Each row is a point. The window is the flat piece filled in between its corners: a triangle in 3 columns, a solid with four corners in 4, and so on. A path goes straight from each point to the next, and from the last back to the first. After which points does the path pass through the window?
In the rows, zero is written as 128.

Window (3 x 3)
[[ 85 103  18]
 [103 123 163]
 [129 153 147]]
Path:
(1): [110 204 226]
(2): [ 82 163  68]
(3): [116 105  61]
(4): [123 100 153]
(5): [ 68 161 145]
(6): [ 55 166  75]
(7): [182 116 113]
(8): [184 120 179]
(9): [ 90 144 188]
(10): [ 73 130  75]
(11): [121 113  59]
(12): [119  69 150]
(13): [ 63 162 123]
(14): [ 55 144 149]
(15): [146 106 158]
(16): [151  90 186]
Through the window after points: 4, 10, 14

Window (6 x 6)
[[140 181  77 158 140 177]
 [156 108  89 145 174  84]
 [194  14 131 197 238 154]
 [113 153 120 107  79 204]
 [ 86 214 155 176  87 100]
 [228 117 156 200 166  58]]
Path:
(1): [167 148  72 171  52 157]
(2): [141 131  82 174 106 157]
(3): [164 163 173 110 166 157]
(4): [164 126 133 126 205 122]
(5): [154  53  79 200 130 136]
(6): [122 126 117 198  97 130]
(7): [109 218 142 154 127 118]
(8): [142 220 172 131 190 129]
(9): [165 102  94 179 100  79]
(10): [176  76  84 193 149  91]
(11): [144 127 115 120 200 116]
(12): [136 200 163 153 213 120]
(13): [159 126  95 187 141  89]
(14): [153 120  80 226 129 115]
(15): [179 142 127 157 191 109]
(16): [113 139 139 130 209 109]
Through the window after points: 2, 4, 6, 10, 16

Window (8 x 8)
[[ 87  81 121 235  89  84 225 166]
 [ 50  65  90 154 100 139 176 147]
 [ 63 132 141 152 156 120 233 150]
 [203 106 233  55 159 115  81 158]
 [225 153 150  99 143 184  79  58]
 [ 51 122 131 168 122  29 158 125]
 [168 110  41 117 130 126 196 184]
 [153 233 180 100  33 180  71  80]]
Path:
(1): [144 122 122 147 150 158 150 163]
(2): [ 99 181 121 158 173 132 100 130]
(3): [133 102 130  98 101  86 163 116]
(4): [162 109  78 108 122 132 199 107]
(5): [156 130  94 135 134 138 130 194]
(6): [136 118 136 156 117 154 126 162]
(7): [123 123 149 117  91 128 168 123]
(8): [184 107 115  29  44 116 189 101]
Through the window after points: 4

Window (11 x 11)
[[114 120 101  38 112 185  56  88  89 119 142]
 [174 130  82 177  83 165 228 148 103 173 133]
 [135  85 166  68 188  65 127 120 142 100  88]
 [185 158  81 136 121 190 178 125 183 122 114]
 [171  65 166 158 113 203 165 113 171 172  98]
 [151 179 150 176  87 164 170  94 130 141 110]
 [ 81  78 123 126 144  58  70 135 185 102 118]
 [ 98 139 128 142 102 191 221 146 151 113 133]
 [181 140 122 176 111 200 168 174 101  81 113]
 [125 112 182  66 152  87  79 186 176 155 103]
 [ 94 116 150  74 249  90  44 134 124 126 167]]
Path:
(1): [126  95 165 110 185  90  99 104 160 125 177]
(2): [169 127 140 142 138 127 131 128 141 115 167]
(3): [ 94 129 116 114 114 173 141 171 142 160  88]
(4): [ 57 125 142 133 163 162 108 179 135 143  42]
(5): [151 112 138 122 130 140 147 132 133 113 148]
(6): [157 117 151 124 121 135 169 137 159 126 131]
(7): [ 83 135 121 162 179 132 129 148 128 127  62]
(8): [129 110 134 155 142 178 146 127 125 148  80]
(9): [166 104 158 121  76 129 151 112 201 130 169]
(10): [115  93 170  92  96 119 141 107 181 129 210]
(11): [142 171 105 149 146 159 161 146 111 117  72]
(12): [116 128 100 124 133 153 157 148 162 125  72]
(13): [157  93 160 134  92 106 135 126 158 123 155]
(14): [190 135 165 101  77 195 133  96 124  95 178]
(15): [132 113 129 134 136 156 137 131 136 140  95]
(16): [ 98 123 118  96 189 123  77 156 123 126 116]
Through the window after points: 8, 14, 16

Window (12 x 12)
[[101  98  77  65 160 196 111 152  95  80  14 172]
 [103 164 126  94  91 190 152 151 108 191  51 112]
 [ 61  96 156 192  79 178 147 163 200  88  19 105]
 [182 186 153  30 111  30  85 157 169  50 121 104]
 [108  81  54 164 167 107 114 103 203 168 134  58]
 [156 130 180  90 100 168  84  86 117  56  96 169]
 [151 133 189 153 125  26  72 141 101 153 145 125]
 [188  55  85 130  47 121 162  62  81  47  62  32]
 [ 78 223 119 209 111 103 163 193 238  86 115 122]
 [159 160  98 142  94 155  91 174 157 137 148  78]
 [125 174  90  73  87 175 205 193 131 107 167  17]
 [206 109 123 107 147 137 157 157  94 204 121 105]]
Path:
(1): [150 140 131 128 205 141  56 115  88 178  65  40]
(2): [125 102 106 136  41 143 169 151 179  70  98 158]
(3): [ 97 104 110 161  16 108 154 149 176 157 133 167]
(4): [141 160 123 117 194 124 129 127 132  54  62  50]
(5): [160 147 189 121 144  89  91 125 140  98 106  52]
(6): [152 124  53 125  52 122 182 171 161 170 138 136]
(7): [145 129 117 124  67 113 154 137 162 119 134 106]
(8): [150 145 150 152 135 112 123 144 134 113  95  59]
(9): [139 165 144 146 161 107 105 122 145 118 104  68]
(10): [152 113 107 104  79  93 116 180 153  86 137 144]
(11): [136  46 145  92  56 109 187 180 114 103 142 129]
(12): [162 189  69 138 144 176 104  75 131  99  51  27]
Through the window after points: 11

Window (14 x 14)
[[ 98 109 116  70 112 139  90 144 103 127 212 110 113 154]
 [137  98 178 134 137  75 153 239 160 131 107 150  72 108]
 [ 80 173 123  67  60 140 117  49 103 134 142 150  27 125]
 [115 121  83 208 154  76 204 172 137 130 113 173  74 144]
 [137 150 170 111 145 182 131 140 123  50 136  72 165  92]
 [ 77 155 117  32   8 130 139  71 112 136 146 102 159 112]
 [187  76 234 104 112 138 147 161 249 107 154 196 180 118]
 [ 81 162 137 133 140 137 109 122 172 111 182  99 129  93]
 [121 128 131 133 140 177  95 173  75 175 131 161 155  95]
 [ 71  83 143  68 153 124  91 136 174 148 136 161 117 183]
 [140 141 140 121 187 120 178 122 133 143 156 101 116  74]
 [121  93  80 116 148 174 103 146 140 146 149  92  71  78]
 [180 145 105  73 142  88  56 149 138 128 147  44 130 111]
 [169 179 111  35 169 151 100 180 195 154 154 104  85 121]]
Path:
(1): [170 143 179 154 106 183 174 149 197 170 116  94 155 159]
(2): [119 108 125  57 153 103  88 159 137 114 168 146 129  90]
(3): [ 92 112 111 103 136 133 107 112 129 119 140 165 127  74]
(4): [142 174 140 100 122 141 144 140 155 137 166  72 102 164]
(5): [142 131 154 120 123 153 129 119 188 160 119  67 118 142]
(6): [110 121 118  99 132 105 136 154 145 107 157 141  85 111]
(7): [106 136 111 112 130 131 130 166 152 101 156 134 116  71]
(8): [190 160 150 113 118 108 144 108 123 192 126  72  93 196]
(9): [135 140 156 103 131 134 131 138 139 155 151  61  87 126]
(10): [128 112 112  86 118  88  88 177 157  94 142 173 152 101]
(11): [ 95 134 116  84 128  79 135 194 117  78 146 205 145  89]
(12): [176 107 149 178 148 154 164 118 205 180 134  86  77 161]
(13): [140 143 147 144 117 151 118 150 110 181 162 119  91 134]
(14): [ 96 139 118  94 160 121 127 133 169  95 155 114 139  85]
(15): [134 123 100  92 161 122 112 163 160 113 143 135 112  70]
(16): [147 133 195 119 128 128 139 182 143 175 158  65 122 180]
Through the window after points: 9, 11, 13

Window (14 x 14)
[[102 137 127 177 101 157 147 158  53 136  53 188 101 123]
 [ 81 206 164  92  91 124 172 138 132 149  90 199 147 197]
 [ 55 139 121 125  69 123 129  84 102 118 157 104 135 194]
 [145  22  44 148 205 159 128 165 187  99 145  73 161  99]
 [134 190 163 173 136  98  84  97 120 154 123 129 139 174]
 [132 166 120 201 102 249 125 135 143 113 107 192 119  91]
 [102 181 147 102 143  92 157 105  80  62 164 143 127 182]
 [192  96  45 107 178 180  66 228 191 139 191  28  97  76]
 [135 197 152 126  91 189 123 101  64 123  57 144 178 145]
 [ 86 214  84 108 131 122  75  75 117 116  96 155 117 161]
 [206 152  97 152  79 205 150 102 104 169  83 205 100 120]
 [ 86  75 146 102 138  95  94  86 132 101 152 101 146  57]
 [ 89 124  65 135 158  89 196 145 136 130 177  61 165  75]
 [ 68 128 159  99 201 129 135  62 108 149 141  60 104 129]]
Path:
(1): [ 98 154 109 151 154 170 148 133  78 140 120 141 164 119]
(2): [138 162 114 128 161 186 101 137 112 168 162 163 202 149]
(3): [118 130 133 158  98 132 160 115 124  90 107 116  76 109]
(4): [141 166  91 111 112 148 145 103 225  57  49 127  92 172]
(5): [ 89 150 146 165 143 139  98 121  35 181 156 141 144 113]
(6): [109 163 149 122 108 152 126 132  94 164 140 178 147 137]
(7): [110 168 120 150 136 114 127 112 133 111  76 121 118 166]
(8): [125 159  93 231 130  75 182  82 197  74 129 120  67 110]
(9): [139 124 118  77 131 245  67 162  63 173 127 132 170 118]
(10): [117 169  78 162 152 123 132  93  67 197 151 194 197 133]
(11): [128 153 141 133 107 154 122 129 123 110  96 111 113 139]
(12): [195 115 147 110  50 120 119 101 208  96 118 112  78 147]
Through the window after points: 4, 6, 10
